Every row gives one point. Examples show where two turns around zero, p and q, send a point. Write where each new point lands after one turn and then the other. Backwards means that the second turn is done in reverse. Each puzzle has new turns, and all numbers are rounded.

Turn p:
31  -6  0 -> 8  6  30
-29  -50  49 -> -73  21  -5
-3  37  1 -> 29  12  -20
10  -9  -10 -> 1  -10  14
-9  28  -41 -> 36  -31  -19
Turn q:
6  -25  23 -> 5  12  32
28  -4  14 -> -20  20  14
-49  52  -28 -> 5  -59  -49
15  -22  -8 -> 8  26  3
Where do these land?
q, then p: 21  -38  35 -> 3  53  -16
p, then q: 22  -5  -54 -> 5  39  43
q, then p backwards: 27  1  0 -> -3  -8  26
p, then q: -42  30  7 -> 11  15  -49
p, then q: -28  12  11 -> 10  0  -31

Turn p:
25  -25  -33  -12 -> 25  22  -9  -36
13  61  22  -17 -> -51  24  33  19
-22  32  -31  10 -> -34  8  -37  4
-55  31  -20  -11 -> -53  -26  -32  -7
19  -18  15  1 -> 24  3  18  2
15  -52  27  4 -> 53  -19  23  -2
4  -29  19  26 -> 37  -13  2  20
Turn q:
26  10  -17  -21 -> 15  32  10  10
-3  -63  53  33 -> -51  -25  -1  -68
11  12  -17  4 -> 21  4  9  5
-27  22  -34  14 -> 35  -24  -17  21
-38  8  -25  -18 -> 12  -5  -39  27
31  12  39  -11 -> -31  16  39  4
Where do these land?
p, then q: 1  -45  -42  -41 -> -8  69  -14  21
q, then p backwards: 6  -7  -2  12 -> 1  -10  -2  -11
q, then p: 19  20  7  27 -> 18  -12  31  11
p, then q: -22  6  3  34 -> 29  -17  -5  -24
p, then q: -7  2  -29  -56 -> -26  28  -37  34
p, then q: -5  -13  44  54 -> 17  -25  35  -54
q, then p: 8  38  19  -29 -> -3  -12  -12  49

Turn p:
-19  -26  -4  34  15  -11  -1  -44 -> 39  1  -22  6  33  -30  21  4
37  5  -38  -46  -38  26  52  -2 -> -33  -48  22  -21  31  63  -11  -21
-9  -19  11  35  24  -39  30  -2 -> 52  18  -3  -18  3  3  25  28
0  -21  -13  15  38  -39  -7  -13 -> 45  25  -27  -19  3  -8  8  -13
-17  1  -41  -11  -29  13  14  20 -> -21  -40  -6  0  -14  24  26  -14
11  59  20  10  -34  7  -49  13 -> -50  29  46  24  -23  -31  5  -18
22  26  22  3  -5  47  -42  40 -> -67  33  1  28  -21  -3  -18  11
-10  -52  43  9  22  -8  26  -11 -> 53  1  -14  13  15  6  -20  47
-49  1  -1  3  38  -40  13  -31 -> 53  -16  -12  -37  -7  -44  9  6
16  31  23  -1  13  35  -32  15 -> -49  29  2  7  -8  -19  -24  10
18  -4  -21  -51  -45  9  -5  15 -> -24  -32  15  17  -12  39  -21  -39
Turn q:
-9  9  -3  -8  -1  -34  31  28 -> 5  25  32  11  -2  -26  26  -3
5  11  -30  21  -52  -40  20  -7 -> -16  3  33  52  -43  -10  -3  16
-25  -14  3  38  -23  -13  4  23 -> 9  20  37  16  7  -1  -33  17
19  36  52  -14  21  37  -42  11 -> 54  1  -46  -18  13  40  7  -33
-19  -17  0  -2  -19  -51  -19  -7 -> -11  -11  37  18  -8  -18  -24  -33
15  -10  36  -27  5  53  -9  -3 -> 31  -21  -29  -51  -2  20  3  4
-19  10  -31  18  19  -1  12  -26 -> -48  12  -2  11  12  12  5  9
47  -23  -12  7  50  24  8  -20 -> -13  -40  -42  -5  39  -8  22  28
27  -2  -8  -38  39  73  -43  16 -> 19  -1  -90  -50  13  -6  -5  -3
-42  1  -7  6  -41  -49  38  -15 -> -30  14  72  17  -31  -1  2  -2
Where do these land?
p, then q backwards: 11  34  12  -48  -16  -8  23  14 -> -37  -30  20  -3  -33  -4  2  -31
q, then p: 14  33  28  25  -26  3  7  -15 -> -34  7  0  25  27  18  10  26
p, then q: 28  -3  -8  34  -7  34  -12  30 -> -17  54  3  -3  7  25  3  19
q, then p backwards: -31  -21  -19  25  -33  51  -28  17 -> 22  -9  44  -36  53  10  2  21
p, then q: 15  -1  -22  -5  23  -8  25  -43 -> -16  -22  -27  -20  18  -19  29  -21
q, then p: -26  -43  -28  16  -16  -21  -16  34 -> 20  40  15  11  -39  -36  -5  -22
p, then q: 20  16  67  -44  17  -7  46  -13 -> 68  -8  -31  -21  13  -11  -23  -53
p, then q: 40  17  38  -40  9  -16  -7  -40 -> 20  -26  -26  5  19  23  -8  -64
q, then p backwards: -50  -9  -40  1  56  -33  -23  10 -> 48  36  -11  8  9  36  -45  -44
p, then q: -22  -23  -28  37  -7  6  -15  7 -> -27  10  13  19  -1  -9  16  43

Turn p:
-1  1  -34  -54  -17  -56  39  60  -52 -> -23  105  16  12  -25  -18  -35  -32  -8
40  39  -43  -13  -8  17  -17  10  16 -> 9  -7  14  -6  13  -21  -64  29  16
-14  -21  13  14  26  6  -24  -14  -10 -> -3  -35  -2  15  -13  3  20  -16  -18
35  28  -16  -17  24  18  10  58  20 -> -12  17  28  -16  39  -26  -44  25  -34
-5  -45  6  23  -13  37  -4  -25  7 -> 52  -30  -2  -9  -7  8  32  -6  -5
-41  -3  6  2  18  11  7  -42  -16 -> 1  -19  -47  19  -7  -11  29  -18  3
-13  -14  33  9  -15  5  -11  -40  -24 -> 6  -25  -18  -3  -10  23  26  -36  21
0  37  2  -8  -21  -24  51  53  -37 -> -32  74  -16  -37  2  3  -27  -12  -12
-10  -15  13  35  0  -17  -33  -17  -10 -> -9  -32  2  4  -35  28  16  -4  0
14  40  -6  -42  -15  17  -16  52  59 -> -19  10  50  -31  39  -51  -22  40  20
-20  -16  -6  38  3  -5  0  -34  33 -> 15  -24  -18  13  -15  16  35  38  4
14  -31  32  13  16  -8  -2  -61  14 -> 17  -35  -8  36  19  44  35  -7  13
Turn q:
7  -45  20  -52  -21  -38  3  -33  -44 -> 30  0  -23  -9  17  50  33  68  1
-17  13  0  7  15  -17  -16  -4  40 -> -16  -20  16  29  27  -8  -10  -14  -2
-2  18  -19  -11  31  -21  18  40  7 -> 17  23  13  -6  33  -2  -36  -23  16
59  -10  61  15  4  65  -55  -19  -27 -> -29  -2  61  -16  -88  13  24  38  -33
13  1  6  9  8  -14  47  30  34 -> 31  5  3  12  9  -41  -39  3  20
-19  15  8  36  -18  -4  -13  -23  -14 -> -18  -11  -5  -7  5  -23  40  -8  -21
-5  13  -28  -12  -4  47  21  9  33 -> 1  3  -19  26  -34  -1  -25  -40  23
-37  35  -2  21  0  12  -27  5  16 -> -36  -10  15  9  10  -14  18  -43  7
-13  24  14  9  -64  17  -26  1  -16 -> -8  -36  -1  -27  -24  -6  54  -18  20
-21  -59  12  -46  9  -6  24  -42  -70 -> 5  53  -47  -1  7  50  37  67  -2
7  -24  -40  16  14  -22  13  40  32 -> -2  -10  -17  -12  25  -16  -67  -7  6
28  19  -33  9  26  -18  12  -6  9 -> 25  5  2  3  13  -2  -30  -23  -36
Where do these land?
p, then q backwards: 22  17  43  -16  -1  22  12  66  38 -> -5  6  18  34  34  -53  -35  32  -39
q, then p: 15  7  40  0  -13  19  13  0  37 -> -1  9  25  -21  -11  43  21  18  7
q, then p: 27  13  31  17  16  27  32  45  -4 -> -43  6  29  -13  12  23  -5  7  51
p, then q: -52  13  -31  -27  2  -17  -10  -47  -44 -> -2  -60  -51  5  25  -26  1  -26  -31
p, then q: -31  -38  -16  -2  -22  -47  -15  -19  -30 -> 19  -42  -29  8  -28  -44  30  -16  0
q, then p: 11  -13  8  4  -31  4  -51  -14  -2 -> 31  23  7  -12  -6  -17  35  -28  -11
p, then q: -23  -19  -10  9  7  -15  -23  -53  -46 -> -9  -39  -57  0  -26  -21  4  0  -28
p, then q: -24  47  -44  26  27  -54  12  -27  -21 -> -45  -31  -37  -39  11  -15  -1  -62  11
q, then p backwards: 55  36  -17  -23  40  -8  33  30  7 -> 59  -34  -37  -22  -27  19  8  19  -29
p, then q: 33  5  0  -2  -9  17  49  15  25 -> 11  31  47  -5  -4  21  -22  -22  -5
p, then q: -25  -47  5  2  12  10  -32  -16  22 -> 24  4  -23  -8  -8  -38  -6  46  0
q, then p backwards: -8  -21  -10  12  -27  43  -19  20  17 -> -25  34  0  12  -12  -15  -38  -9  -24

Turn p:
3  -7  -45  -2  28  21  -21  -11  -33  -10  32  -10 -> -39  -38  -7  -10  -13  -22  33  -5  15  14  29  0
-3  -2  11  -27  -6  -18  -40  -14  -34  8  -18  13 -> 3  32  -22  -17  -15  -26  31  5  20  -20  -16  4
-35  17  7  -8  -30  -26  96  -9  25  -16  -25  -24 -> 7  0  64  19  55  44  -5  -5  -31  6  -64  3
-11  -6  15  31  -20  23  -27  -12  -52  -12  9  -19 -> -39  39  -14  3  -14  16  38  -10  -5  3  32  -12
-12  14  -11  13  20  -5  -38  28  24  -9  16  60 -> -6  -9  -39  21  10  -54  -41  8  -5  -21  20  8
25  22  7  -1  -9  -16  -40  -14  27  -6  18  -13 -> 25  14  -27  8  -6  -22  -5  -8  11  45  2  -12
31  -5  -15  35  22  17  -11  -11  -69  -14  -41  -9 -> -38  -8  -12  12  -46  25  38  -18  29  -35  5  -43
11  11  26  -35  -1  26  50  4  31  -15  19  -9 -> 27  -25  14  11  10  32  -2  42  -31  29  -14  19
16  -4  -24  -1  -38  27  -40  9  -28  -3  -16  -18 -> -23  9  -45  -37  -22  13  20  -26  -9  6  0  -15
12  -61  13  -15  -32  -33  0  -14  37  -13  21  12 -> 25  17  -17  -17  48  22  -20  8  47  19  3  36
5  -1  -7  -6  45  -15  2  69  3  -4  25  -27 -> 15  -37  15  -25  22  -21  -10  31  -11  -6  36  -51
-53  9  10  32  40  15  -27  -12  36  40  -64  26 -> 37  11  15  32  -28  -32  -19  -60  -25  -67  13  25
11  13  14  -15  -19  -15  96  -13  33  53  25  19 -> 5  -2  75  0  -2  25  -59  39  -4  28  -46  38
Turn q:
-3  42  -21  13  -10  9  25  13  63  -14  34  -10 -> 43  -23  17  22  -36  4  -5  23  -45  -22  -34  -11
20  28  15  26  -18  -24  18  -9  40  28  7  -53 -> 4  -12  -8  -7  -15  29  20  75  -29  -4  -21  10
-30  30  12  6  -13  -36  52  33  26  -17  14  -2 -> 5  -19  -17  0  -8  3  -18  7  -23  -45  -67  15
2  -45  11  -19  35  -10  -47  3  -40  23  27  11 -> -11  13  -8  -31  8  35  -15  -29  53  9  42  -27
-42  45  0  25  -53  4  34  -31  17  -9  37  -6 -> 35  0  -2  8  -10  18  7  0  -71  -38  -12  52
2  -63  -51  -6  33  5  -20  -12  -33  -11  -12  11 -> 14  21  20  -4  -6  -14  17  -42  72  30  18  2
26  -10  23  -11  40  20  -19  -13  -34  -37  -4  -7 -> -31  24  -28  -2  -32  -15  -4  -24  10  35  24  -21
-7  61  -22  -30  -48  -15  0  10  24  -7  8  -10 -> 6  -17  26  44  1  20  -43  23  -39  -5  -22  28
-19  50  -7  -22  1  -13  51  -31  31  19  -5  12 -> 14  -5  0  21  -14  -29  -22  41  -16  -58  1  34
13  -40  -12  5  30  30  -21  26  -79  16  -33  -5 -> -15  63  -9  -9  44  -13  11  -26  48  44  11  -29
19  3  20  -18  -55  8  48  1  42  4  17  -3 -> 16  -33  17  -39  -2  -20  -24  31  -52  -1  -19  21
3  -29  12  12  34  38  -44  15  -19  22  -21  34 -> -13  10  2  -3  34  -13  22  -28  24  6  40  -56
-21  -51  13  -8  18  6  -46  -3  -12  -12  -45  -8 -> -57  7  26  -8  5  -1  34  -33  35  14  17  -10
38  -23  6  28  6  -22  -31  -4  -27  -6  -24  36 -> -8  -29  -37  7  28  -6  21  -17  33  37  22  -6
Where do these land?
q, then p: 9  -28  21  9  -46  -17  13  -33  21  15  -24  -31 -> -5  -7  11  -22  15  0  -14  53  -12  -48  -11  28
q, then p: -49  1  45  -9  0  -12  15  4  37  3  -7  37 -> -5  -7  -20  18  57  11  52  3  20  -17  4  9
p, then q: -26  23  21  25  29  -14  8  -43  6  -16  9  -19 -> 11  -5  -54  -17  1  5  36  24  -18  -19  -2  -2
q, then p backwards: 13  5  20  14  16  -11  -17  16  -23  -7  -9  -115 -> 42  22  35  -6  -76  13  25  -23  -67  -3  19  -8
p, then q backwards: -7  -2  -39  -2  -14  -14  25  -14  -6  18  -9  4 -> -21  -28  3  -21  -15  -15  5  24  4  -19  -13  -5
q, then p backwards: 6  10  25  13  -7  -25  -27  7  -25  17  29  -50 -> 31  -21  23  3  -53  28  20  10  -16  -18  3  -9
q, then p: 4  -11  -51  -17  -87  -23  56  19  10  -26  5  14 -> 31  21  -38  5  -46  0  -18  18  65  -73  -17  12
p, then q backwards: -18  -6  -14  -38  49  17  1  6  -25  1  25  20 -> 7  -7  15  3  -7  -12  19  -40  48  15  -36  12
q, then p backwards: 2  28  -121  -34  -24  7  -25  7  1  22  -20  12 -> -9  4  54  27  46  -52  54  -54  63  2  22  3
q, then p: 13  16  -9  7  42  8  5  28  9  33  2  33 -> 23  -24  -2  -2  18  6  4  -18  12  28  19  -48
p, then q: 11  -38  34  27  11  5  -24  9  -29  -43  -17  36 -> 48  1  14  32  -42  1  13  -25  -23  4  -40  -17
p, then q backwards: 14  -14  -2  6  5  2  -10  -9  67  17  16  19 -> 26  6  -31  -31  -20  -16  10  -16  -23  -10  26  33
q, then p backwards: 8  -10  21  25  -6  80  -17  1  -11  -10  -4  34 -> -44  29  -8  19  4  -2  -44  23  8  -10  9  -59
q, then p backwards: 19  26  49  -27  33  -3  -2  3  -31  -24  4  3 -> 23  18  -18  40  -29  14  -34  26  -10  -2  12  32
